Each row is a point. Each copy is the shape, with its points in the same order, stretched, turned, moved and blurred by noise. Say if it was mirrored as well.
In the rows, zero is written as 128.

Shape (6 x 2):
[[104 114]
 [169 107]
 [124 127]
 [132 191]
 [137 130]
 [165 126]]
Copy 1 (6 x 2):
[[101 132]
 [150 102]
 [122 132]
 [153 181]
 [132 132]
 [154 116]]
Copy 1 is: only turned
Copy 2 (6 x 2):
[[115  93]
 [166 135]
 [120 117]
 [ 80 156]
 [123 126]
 [141 148]]
Copy 2 is: only turned
Copy 3 (6 x 2):
[[108 141]
 [180 167]
 [134 130]
 [168  65]
 [151 133]
 [182 145]]
Copy 3 is: mirrored

Shape (7 x 4):
[[141  95 136 122]
 [142 106 111 149]
 [107 141 169 141]
 [ 88 212 125 118]
 [162 123 137 142]
 [101 152 144 144]
 [141 143 104 116]]
Copy 1 (7 x 4):
[[120 151 152 136]
 [114 167 124 144]
 [144  98 108 118]
 [148 113  61  59]
 [145 160 124 147]
 [132 111  93 109]
 [130 171 116 104]]
Copy 1 is: mirrored
Copy 2 (7 x 4):
[[130 119  96 128]
 [113 133  86 157]
 [120 113 173 127]
 [124 177 202 101]
 [150 129 113 160]
 [113 134 169 127]
 [140 165 110 126]]
Copy 2 is: only turned
Copy 3 (7 x 4):
[[132 152 133 124]
 [136 145  91 133]
 [117 120 142 186]
 [144  40 131 179]
 [154 150 113 152]
 [121 104 124 170]
 [152 115 123 134]]
Copy 3 is: mirrored
Copy 4 (7 x 4):
[[ 96  95 136 101]
 [ 81 133 136 113]
 [140 100 132 161]
 [193 155  84 174]
 [100 128 160 109]
 [144 123 107 168]
 [123 142 124 112]]
Copy 4 is: mirrored

Shape (10 x 6):
[[123  74  94 151 170 142]
 [112 106 105 135 168 124]
 [153 118 160 125 121 120]
 [157 139 154  87 118 167]
 [149 145 103 147  84 103]
 [ 88 141 122 123 171 127]
 [116 141 167 172 138 145]
 [162 122 126 153 106 159]
 [112  97 112  93 105 152]
 [120 159 138  88  88 115]]
Copy 1 (10 x 6):
[[113  84  88 152 135 159]
 [121 112 104 141 153 135]
 [133 113 154 125 114 121]
 [144 147 151  92 117 157]
 [145 138  99 144  65 101]
 [116 145 108 137 176 131]
 [108 147 159 182 131 139]
 [136 130 128 148  80 159]
 [ 92 129 100  80 101 146]
 [124 161 127  98 106  98]]
Copy 1 is: only turned
Copy 2 (10 x 6):
[[100  83  77 105 156 177]
 [107 115  94 112 164 138]
 [161  93 135 136 105 115]
 [148 124 185 155 103 150]
 [153 139  77 114  72 119]
 [121 149 114 114 185 125]
 [199 129 115 117 151 147]
 [162 113 114 137  87 175]
 [104 117 160  91  98 152]
 [136 155 155 111  91  97]]
Copy 2 is: mirrored
Copy 3 (10 x 6):
[[182  96 150 154 165 132]
 [152 121 155 160 155 128]
 [105 115 131  87 137 121]
 [106 148 104  75 171 173]
 [136 148  88 118  95 109]
 [113 136 151 170 144 159]
 [ 83  81 128 138 124 155]
 [135 101  91 101 140 144]
 [163 150 143 109 132 177]
 [104 179 119 102 105 156]]
Copy 3 is: mirrored

Shape (15 x 9):
[[120 154  97 157 137 132 118 121 147]
 [155 157 108 158 116 131 144 114 142]
 [ 84 165 110 159 114  98 126 150 126]
 [154 149  93 131 115 133 102 157 129]
 [140 168 184 117 114 106 107 135 145]
 [149 112 170  79 112 126 104 116  87]
 [156 165 166 151 112 132 129 118 140]
 [153 158 102 119 194 121 196 114  88]
 [143 162 100 129 119 113 119 193  97]
 [139  90 136 136 120  50 109 117 122]
 [135 112  97 163 116 111 102 177 130]
 [148 118 122 113 182 127 114 142 108]
 [124 150 100 156 144 130 146 151 135]
 [120  46 123 160 114 120 132 126 132]
 [135  94 106 103 110 108 103 191 140]]
Copy 1 (15 x 9):
[[152 142  89 106 142 101 125 152 137]
 [181 133 110 105 122 104 159 150 121]
 [156 173 101 136 133 125 104 182 147]
 [169 111 109  88 128 136 113 156 141]
 [174 169 183 103 126 126 115 130 155]
 [141 132 165 137 122 179 126  79 167]
 [186 159 152 104 115 114 143 130 121]
 [188 124 104 155 217 128 175 123 126]
 [187 120 117 112 150 167  96 178 140]
 [151 114 151 179 108 103 102 120 180]
 [156 104 109 127 114 124  82 173 126]
 [148 104 120 126 186 134 104 106 134]
 [163 136 104 122 157 118 130 168 116]
 [107 103 124 177  89 115 118 124 114]
 [122  85 145 124 132 150  88 167 152]]
Copy 1 is: mirrored
Copy 2 (15 x 9):
[[135 128 118 167 128 142 155 105 129]
 [163 144 146 147 115 134 154  94 108]
 [ 96 120 108 168 134 108 141 108  90]
 [160 139 110 165 102 126 111 128 134]
 [111 173 160 138 140 115  89  78 140]
 [142 135 128  81 162 143  51  91 138]
 [139 158 180 138 128 137 118  75 115]
 [170 177  89 107 195 147 161 141  59]
 [144 148  92 164 119 104  96 156  89]
 [160  98 133 112 190  71 101  98 138]
 [147  96 130 164 119 101 114 153 129]
 [158 139 107 127 182 146 100 153 139]
 [132 134 123 156 131 131 155 141 101]
 [139  47 168  95 150 115 131 139 140]
 [132 113 109 133 111  83  93 172 160]]
Copy 2 is: only turned
Copy 3 (15 x 9):
[[152 140 109 140 109 161  93 133 144]
 [174 132 117 126  98 156 126 128 127]
 [145 131 132 143 176 184  91 143 146]
 [166 129 113 100 115 128  86 146 125]
 [145 176 145  90 156 132 133  87 114]
 [106 119 133  74 131 119 130  83  77]
 [163 161 149 115 114 149 136 103 107]
 [132 163  57 152 123 152 156 149  65]
 [164 140 118 109 165 133  89 170 100]
 [147  74 126 126 166 112 127  68 122]
 [165  98 140 136 140 119  78 150 138]
 [122 147  92 129 122 103 107 125  88]
 [150 142 115 151 128 154 108 159 129]
 [119  47 155 160 112 122 119 116 145]
 [135  98 127  94 153  92 100 144 146]]
Copy 3 is: mirrored
Copy 4 (15 x 9):
[[125 134  87 137 141 121 137 108 134]
 [145 141  94 152 129 121 150 117 152]
 [ 97 143  74 143 133  95 152 144 137]
 [129 165  92 116 136 132 110 141 149]
 [ 93 166 147 171 121 105 113 112 172]
 [100 140 174 140  86 136  80 138 119]
 [139 153 127 186 117 113 122 112 155]
 [152 183 136 118 114 125 190 107  81]
 [112 203  97 111 130 116 117 145 143]
 [126 124 158 132 130  77 102 168 143]
 [135 154  93 119 166 114 100 164 143]
 [125 160 151 104 140 131 104 123  91]
 [136 158  89 135 147 122 148 131 131]
 [139  89 134 148 155 141 106 190 114]
 [100 151 132 105 161 137  91 180 154]]
Copy 4 is: only turned

Shape (17 x 11):
[[ 96 150 125 157 115 135 151 133 139 115 146]
 [ 98 157 129 139 158 123 163 127 146 129 120]
 [107 170 126 147 148 161 108 116 146 109 133]
 [179 136 109 120 128 134  88 139 151 154 144]
 [ 71 116 124 147 108 138 153 165 135 136 128]
 [151  77 134 129 148 135 137 132  97 154 120]
 [154 124 123 166 134 120 149 134 138 110  78]
 [108 105 202 148 144 127 172 194 167 180 116]
 [111 123 114 120 110 122 133 164 120 178  83]
 [123 135 161  67  99 148 158 146 177 143 147]
 [141 149 126 134 126 118 107 104 105  82 123]
 [116 107 101 130 112 129  75  75 144 127 124]
 [113 131 174 167 146 112 150  99 130  75  89]
 [ 62 117  96 125 128  98 144 156 199  67 117]
 [163 150 119 106 116 158 156 113 130 111 114]
 [106 129 133  80  94 188 137 150 114 109 111]
 [155 119 150 155 140 144 127  79 124 107 123]]
Copy 1 (17 x 11):
[[137 124 125 147 148  98 151 134 146 139 169]
 [102 129 148 153 153 118 123 113 130 148 149]
 [155 128 139 138 146 139 104 134 157 110 176]
 [170 124 148  77 109 158 121 186 118 125 121]
 [141 122  90 173 136  96 159 147 106 156 157]
 [148  96  92 124 156 172 149 135  92 161  98]
 [134  93 165 153 172 126 154 150 138 125  90]
 [ 90  58 135 194 125 110 150 170 106 217 131]
 [154 138 133 174 129 127 142 161  76 162  96]
 [ 86 132 121 117  72 160 156 165 119 151 147]
 [165 119 158 115 143 138 125 103 122  80 155]
 [178 132 114  97  86 134 126 121 153  93 111]
 [111  75 162 173 143 116 135  83 151 108 146]
 [ 82 122 111 150 116  57 117 136 132  78 147]
 [123 147 147 120 144 184 154 149 140 111 118]
 [138 159  88 155 118 183 154 163 103 105 152]
 [151  88 143 112 145 168 149 108 165 113 119]]
Copy 1 is: only turned
Copy 2 (17 x 11):
[[ 90 148 134 148 110 139 152 136 164 120 119]
 [ 97 141 151 153 146 110 163 142 164 105  96]
 [116 179 142 137 140 121 150 136 131 116 132]
 [155 120 111 129 131  85 122 121 118 137 140]
 [109 114 131 170 110 168 140 137 166 123  98]
 [109  84  96 127 145 129 152 116 109 107 105]
 [ 75 121 127 150 139 125 124  96 116 139  73]
 [106  44 153 160 167 153 156 179 168 169 112]
 [130  86 140 157 104 139 116 135 133 116  60]
 [143  94 146 106 139 134 129 141 208 149 117]
 [ 75 165 111 108 122 117 119 127 118  98 120]
 [129 142 132 139 130 117 121  70 104  79 149]
 [ 31 139 146 128 161 142 138 121 128 111 109]
 [ 99 143 123 202 156 148  98  99 203 108 102]
 [109 143 122  98 124 116 136 103 149 136  77]
 [135 134 118  99 114 184 114 131 161 131  76]
 [ 79 141 125 106 150 119 156  97 105 114 136]]
Copy 2 is: mirrored

Shape (17 x 12):
[[173 123 164  95 114  98 137 122 159 126 121 156]
 [109 110 173 172 124 123 154 142 165  96 129 104]
 [107 159 110 156 149 119 128 114 100 172 167 133]
 [102 149 142 113 143 107 123 166 113 130  95 146]
 [116 173 149 159 148 107 107 163 123 143 156 128]
 [149 112 166 129 142 101 120 168 144 115 137 112]
 [137 132 112 137  84 100  84 157 107 133 147 100]
 [166 163 110 105  99 125 141 158 102 103 133 101]
 [150  90 173  98 154 165 157 111 119 157 138 118]
 [162 111 117 111 129 175  95 130 107 112 165 123]
 [124 140 138 136 134 178 143  86 122 180 156 126]
 [147 162 127 135 101  98 135  94 110  99  82 155]
 [182 141 111 178  80 105 131  91 101 140  83 162]
 [114 103 134 136 147 171 171 132 106 144 124 115]
 [176 111 148 152 129 130 127  91 169 128  82  86]
 [158 122 110 102 146 105 143 110 137 103  87 121]
 [133 125 153 126 135 139 166 149 174 148 131 149]]
Copy 1 (17 x 12):
[[130 124 127 114 144  56 127 147 152 102 132 185]
 [ 88 100 134 161 146  97 158 123 144 116 151 106]
 [140 151 168 121 136 152 136 113 128 194 144 110]
 [114 136 152 165 155 120 139 162 138 142  93 139]
 [112 137 183 153 149 132 124 153 161 180 152 118]
 [103  99 141 135 155  91 124 177 147 123 138 124]
 [ 87 133 149 102  92 113 113 157 155 180 107 117]
 [134 153 159 139  86 104 111 167 130 119 125  97]
 [128  97 144  89 155 129 148 137 103  72 146 128]
 [107 115 117  96  92 157 121 171  96 120 161 122]
 [130 137 156  91 121 168 151  89 129 124 157 121]
 [143 138 129 163 104  87 123 101 126 138 106 168]
 [165 108 108 131  74 110 130  93 151 162 100 169]
 [131 105 136 129 138 155 172 132  99 105 126  91]
 [116  90  96 119 125 115 106  88 161  73 126 130]
 [137 128  92 136 140  95 109 129 106  94 111 133]
 [127 131 131 131 160 106 172 143 159 104 145 138]]
Copy 1 is: only turned
Copy 2 (17 x 12):
[[212 123 126 122  75 111 116 116  90 125 151 102]
 [114 126 151 146  87 139 120 100 113 131  63  74]
 [ 99 130 107 139 173  96 139  95 117 186 131 150]
 [137 166 177 123 128  74 135 153 133 130 140 119]
 [133 161 161 140 162 104 109  86 126 178 129 112]
 [147 131 154 116 115 116  90 113 110 147 129  67]
 [137 149 122 116 105 124  67 125 161 177 125 129]
 [182 107 136 123 120 154 115 156 185 164 141 110]
 [140  68 146  81 124  98 147 106  77 138 128 120]
 [136 106 126  82 136 153 102  94 139 121 140 122]
 [128  96 122 107 141 122 166  82  94 170 110 171]
 [193 124 115 178 108 103 123 157 131 100 105 140]
 [180 104 108 199  99 131  87 161  85 128 117 175]
 [ 89  90 152 114 126 121 158 140 102 140 111 128]
 [172 122 111 129 118 143 108 130  63 132  63 115]
 [168 128 104 134 135 114 138 167 117 101 120  98]
 [145 138 152 127  94 143 159 102  80 153 138 113]]
Copy 2 is: mirrored
Copy 3 (17 x 12):
[[148 120 133 111 108 111 145 102 176 127 145 167]
 [ 93 181 130 135 108 111 119 116 177 120 135 102]
 [140 165 129 127 156 147 117 102  84 169 152 109]
 [156 129 108 128 143  79 144 162 129 156 156 115]
 [149 174 120 144 127 111 101 133 124 162 181 127]
 [146 135 142 138 113  99 110 129 179 135 166 128]
 [162 137 149 136  99 132  74 142 117 169 115 119]
 [184 157 134  98 105 159 107 167 172 167 128 120]
 [124 112 193 132 178 140 153 120 180 137 162 129]
 [150 121 174 141 151 185 108 152 135 106 144 134]
 [ 99 147 154 128 183 181 147 109 124 158 138 138]
 [184 165  95 121 126 130 153 118 137 145  90 142]
 [180 150 100 166 110 182 158  87 125 185  63 153]
 [111 132 153 137 161 151 153 147 146 144 146  78]
 [129 142 140 160 164 144 118  86 209 154  94 148]
 [179 127 113 113 145 121 137 109 188 131 121 123]
 [ 94 127 103 113 128 128 151 127 173 137 172 125]]
Copy 3 is: only turned
Copy 4 (17 x 12):
[[151 123 172  90 108 124 208 140 191 124 121 129]
 [ 85 109 151 157  99 107 183 149 144 117 127 108]
 [103 145  98  85 127 111 111  98 111  92 145 163]
 [129 110 170 104 109  79 115 178 124 131 105 139]
 [ 95 156 130 106 110  84 112 147 157  97 120 133]
 [129 125 143 100  96 116 168 183 166 109 145 107]
 [157 154  71 122  95 109 130 149 151 117 122 150]
 [160 189  98 126 118 130 157 179 134 110  82 122]
 [155 121 178 100  96 160 187 123 107  90 179 122]
 [184 161 125 137 121 162 137 124 145  84 155 117]
 [116 158 145 116 110 154 139  62 105 101 163 145]
 [142 117 137 114 116 116 146 132 151 100  45 162]
 [143 121 106 114  98 164 131 120 179 107  70 222]
 [124 122 150 137 111 150 152 148  78 112 160 146]
 [108 102 116 114  73 172 160 123 166 138 106 112]
 [145  97 124  88 125 144 168 158 126 135  82 113]
 [105 134 182 125 119 131 185 140 158 153 154 128]]
Copy 4 is: mirrored

Shape (15 x 12):
[[ 90 109 141 146  90  92  97 142 169 131 162 143]
 [105 108 152 126 146 116 109  78 148  87 143 118]
 [ 89  95 107  83 145  88 165  91 112  82 102 160]
 [141 108 154 109 118 114 100 117 113  82 149 158]
 [122 123 101 138 112 152 147  71 142 127 120  92]
 [111 110 114 119 119 102 115 138 134  92 145 113]
 [144 168 161  78 156  88 133 130 144 135 116  99]
 [ 89 128  94  97 160 140 151  72 123 161 103 109]
 [ 74 169 116 158 120 149 164 127 112 157  95 156]
 [ 99  89 121  93 116 149 164 113 181 121 101 100]
 [111  91  93 147 148 134 120 128 149  99 146 136]
 [127 140  93 152 107 160 145 130 122 156 150 149]
 [151 113  95 141 147 116 130  96 171 128 152 116]
 [153 100  94 135 107 124 130 133 121 159  88 124]
 [147 158 131  92  77 152  98 126 145 104  90 146]]
Copy 1 (15 x 12):
[[117  95 145 138 106 164 143 145 144 127 109 177]
 [ 68 115  96 143 141 135 105  86 155 133 170 149]
 [112 162 102  57 158  97  99  83 141 149 169 181]
 [124 105 129 112 120 108  88  86 162 104 104 131]
 [103 128  90 129 178 141 132 101 103 153 188 103]
 [130 123  94 130 130 135 125 118 143 121 131 145]
 [113 182 157 151  83 136 107 105 149 141 159  89]
 [ 92 154 100 112 156 103 142 120 116 213 185 113]
 [112 123 154 104 150  89 209 118 129 160 142 124]
 [ 75 172  96 100 140 172 121  99  74 132 131 142]
 [112 123  59 115 185 129 156 146 162 142 116 150]
 [134 103 120  90 154 114 178 162 133 141 107  94]
 [114 134 103 127 184 162 131 156 152 139 157 126]
 [153 148 129 139 174 104 117 144  99 150 109 129]
 [146 126 173 122 118 168 104  57 116 131  81  91]]
Copy 1 is: mirrored
Copy 2 (15 x 12):
[[ 94 108 136 142 123  88 112 109 167 116 148 119]
 [150 115 119 115 100  87  76 109 119 103 137  81]
 [181  85 136 126 152 125 132 151 132 144 101  37]
 [142 116 123  79 127  96  91 112 142 127 125 103]
 [176 136 103 157 143 163 104 142 123  84 129  97]
 [122 120 125 129 117 127 131 118 143 140 148 103]
 [139 174 179 106 100 131 111 153 113 130 149  85]
 [191 136 140 170 130 161 114 165 107 116  99  84]
 [143 131 152 161 122 127 168 148 148  72  71 123]
 [134  79 155 164 153 165 101 144 110 100 153  74]
 [129 107 100 144 139 103 149  95 113 133 131 119]
 [147 153 117 159 158 155 153 118 147 108  95 146]
 [154 160 100 148 169 123 121 111 103 126 146 100]
 [160 134 129 141 187 149 146 173 135 122 139 139]
 [ 93 113 114  95 142 156  83 167 134  83 120 106]]
Copy 2 is: only turned

Shape (15 x 12):
[[ 80  79 122  77 147 111 123 121 148 166 111 102]
 [144 134  94 174 144 124 105 149 135 132  83 138]
 [134 134 128 125 146 108 126 159 159  95 102 169]
 [126  96 158 107 119 128 127  95 116 184 139 109]
 [ 93 147 163 167 126  94 102  93 107 150 119 136]
 [156 135 135 124 162 114 121 102 158 103  92 138]
 [137 137 107 123 181 128 131 123 140 130 130 194]
 [101  98 159  76 105 123  88 124  94 153 143  99]
 [108  97 124  88  82 110  99  75 116 177 124 134]
 [116 139 149 154 137 149  71 110 156 144 121 138]
 [158 123 111 130 174 116 141 149 134 120 108 153]
 [ 96  77 156 143 123 122  76  61  93 131 147 131]
 [129 155  86 121 153 127 150 103 131  98 156 138]
 [134 164 106 110 186 152 144 126 115  90  82 167]
 [ 94  65 152 114  89 146 142 129 153 166 103 121]]
Copy 1 (15 x 12):
[[ 77 154  98 110  86  90 164 104 144 160 158 119]
 [100 119 151 130  90 194 123 107 156 130 117  88]
 [106 116 114 158 126 147 147 109 138  92  88 136]
 [132 138 132  98 119  78 128 152 126 145 146 126]
 [109 158 162 125 140 120  98 120 129 150 114 153]
 [128 122 122 134  93 129 144  95 131  98  75  89]
 [142  83 119 138 105 142 155  93 150 103 102 169]
 [134 181 129 149 140  80 138 156 149 138 162 133]
 [ 97 148 145 116  75  61 135 154 138 137 143 144]
 [132 136 114 127 104 120  80 134 169 142 111 119]
 [130 101 133 140 119 169 168  95 140 101 111 111]
 [142 162 151 125 143  75  79 110 177 100 174 146]
 [133  89 114 151  91 120 126  88 101 119 123 159]
 [150 127 120 137  73 194 171  75 125  87  94 148]
 [ 90 144  95  75 107  92 111 165 140 128 155 145]]
Copy 1 is: mirrored
Copy 2 (15 x 12):
[[128 172 136 106 153 109 124 102 175 136 146  91]
 [119 106  92 118  99 128 149 134 157 128 106 144]
 [ 96 105 129 113 130  88 156 120 140  76 100 127]
 [141 141 161 139 144 159 115 114 143 147 162 116]
 [150 138 130 134  99 133 136 122 121 113 188 170]
 [ 69 109 128  99 129 118 134 139 148  91 128 132]
 [ 86 125 129 162 139 119 176 139 153 122 133 154]
 [161 169 192 101 132 132 124 109 136 136 145 118]
 [121 167 169 133 108 135 125  74 131 172 170 123]
 [120 135 122 105  96 162 163 131 140  96 145 115]
 [100 101 122 133 147 112 148 146 161 116 110 144]
 [141 162 162 117  88 134 141 153 116 165 192 127]
 [ 98 150 119 145 166 115 151 140 104 137 130 181]
 [ 66 134 133 147 129 104 126 152 155  95  88 162]
 [139 139 144 135 121 126 104  88 147 127 115  51]]
Copy 2 is: only turned
Copy 3 (15 x 12):
[[103 114 105 133 167  62 149  89  80 101 132 143]
 [157 124 141 131 136 145 101 141 153 154 141 175]
 [178 141 115 124 114 106  99 148 134 150 169 149]
 [ 87 117  95 160 148 126 171 116  99 108 121  93]
 [140  88  81 140 134 139 114 150  98 108 117 125]
 [159 125 102 116 128 113 102 109 145 127 154 115]
 [146 179 102 143 142 139  92 139 110 175 137 134]
 [ 97  94 120 187 112  94 158 104  83  93 120 131]
 [104  91  86 197 175  89 151 116 112  84 120  93]
 [146 101 174 118 138 135 105 134 105 147 124 115]
 [144 168 102 137 123 140 112 130 137 155 152 158]
 [ 86  83 137 172 141 140 120 109  64  80 142 125]
 [107 154 123 136 101 112  75 141 149 136 122 145]
 [146 131  83 132 111 108  74 111 121 194 146 171]
 [108  88 120 126 180  78 170 135  93 134 165 115]]
Copy 3 is: mirrored
Copy 4 (15 x 12):
[[175 179 134  90 143 115  76 113 131  98 113 125]
 [114  99 140 122 117 125 111  98 150 180 131 121]
 [118 143 135 149 112 112 141 123 171 179 126  93]
 [147 182 138  87 134 155 119 114  79  87 141 136]
 [127 122 143 129 165 105 146 102  91 126 200 172]
 [170 125 156 142  93 117 122 102 141 166 134  88]
 [109 171 141 158  96 137 109  88 150 149 115 116]
 [121 186 174  88 156 138 121 163  97  63 156 142]
 [135 185 184  80 155 110 129 118  82  74 135 185]
 [131 135 132 123 103 143 142 126 154 153 182 181]
 [122 150 141 140 106 138 103  99 142 161 108  65]
 [155 172 188 126 176 163 147 145  82 128 176 187]
 [145 113 147 157 112 136 133  91 150  96 114 129]
 [134 108 135 183  80  99  92 108 149 151 106 105]
 [153 175  97  94 142 140 136 142 131 146 112 166]]
Copy 4 is: mirrored
